Each row is a point. To make a cloud, some directions were put in groups of two or more. Within a group, all points are equally far from the middle, so they leave a hole (a ring in 2 directions, a hollow ball in 3). The other directions are filled evenly. Then the cloud was stretched, turned, moved and blurred a little. Count the holes, and give their numbers of directions, smallest first.

Cloud:
[[-24,-49,-16],
[-62,19,11],
[-41,-23,-28],
[-55,-20,5],
[-41,-17,44],
[-36,-19,-36],
[9,65,33],
[28,-51,-15],
[29,-6,-36],
[19,-56,-13],
[-37,54,-20],
[-31,65,-11],
[-6,-55,-17],
[22,-56,28],
[-5,-60,-2],
[-54,11,-25],
[-31,68,21],
[6,-61,20],
[36,-27,-27],
[51,-14,-9],
[-49,-15,32]]
Holes: 1 (3)

Cloud (30 x 4):
[[-70,-57,12,-9],
[19,-64,-17,-48],
[53,-7,20,-8],
[-5,25,-6,34],
[-19,-32,-8,14],
[-53,-58,3,-16],
[-57,29,39,1],
[-90,-9,-5,2],
[-47,-35,-10,-44],
[-51,-25,4,-29],
[-2,-65,-1,-17],
[40,-3,-9,22],
[-36,4,-27,-68],
[-38,-25,-65,43],
[-56,-43,-31,-15],
[79,-7,-3,-2],
[1,-5,-64,-13],
[-57,-79,12,12],
[-13,-69,-16,51],
[-17,-55,-30,19],
[8,31,-19,-26],
[35,6,-8,-12],
[33,-27,-11,58],
[-12,28,7,-4],
[28,-27,-9,-18],
[-27,2,-39,-51],
[-58,24,-1,34],
[-13,-16,28,30],
[-85,-24,-6,-8],
[-52,-82,7,9]]
Holes: 0

Cloud, 57 rows:
[[-63,-16,24,7,5,-4],
[-40,55,8,-25,-21,8],
[-38,-6,-48,-56,24,8],
[-8,32,-5,65,-68,-25],
[-9,8,28,15,48,50],
[14,34,26,-4,12,-72],
[-23,-17,-13,52,-45,6],
[4,59,14,62,-62,-46],
[-15,-92,-6,-11,36,31],
[4,32,69,47,-25,-4],
[5,-20,-39,-45,26,13],
[-17,-7,-30,13,-5,-71],
[-67,-26,43,10,41,20],
[77,-29,15,-2,24,-26],
[-27,54,11,15,-29,35],
[25,40,-63,-28,8,-14],
[-76,8,2,9,-3,45],
[-48,24,11,-24,51,34],
[-56,19,1,17,31,-33],
[6,36,-14,47,-44,-8],
[5,65,-30,-3,13,-28],
[-21,-20,52,18,0,-16],
[-46,25,-76,25,-32,-42],
[-22,-35,-19,10,4,44],
[66,12,26,-4,30,-49],
[-94,-5,9,38,23,-13],
[-10,-29,-36,-8,40,28],
[-2,-3,6,39,22,-73],
[-11,-5,-18,-20,-5,-18],
[-18,-8,39,-25,49,30],
[34,48,-46,-24,3,24],
[-56,-44,54,20,-7,37],
[28,-11,-21,-15,-9,24],
[11,26,36,-25,68,30],
[-1,48,30,10,30,-6],
[44,13,-16,-11,6,-7],
[14,44,-19,60,54,-53],
[-89,-38,23,-8,58,26],
[-80,9,-25,37,0,50],
[31,-14,3,-13,14,-26],
[17,-31,-67,47,9,-11],
[-9,6,-11,50,-63,-31],
[6,-26,36,-10,70,33],
[-5,51,-11,68,-21,-40],
[36,33,-65,-34,0,4],
[7,34,3,-45,38,22],
[30,-13,71,-45,58,-24],
[-86,27,65,-5,32,-4],
[-35,-15,-2,26,45,-14],
[19,-5,44,39,-70,-29],
[-72,13,32,-8,-5,-21],
[-18,35,42,27,71,47],
[28,35,1,-62,32,14],
[-18,54,22,-5,40,-64],
[-16,42,-5,-41,105,36],
[-7,3,-49,18,-31,-55],
[-12,55,-57,27,10,-7]]
Holes: 0
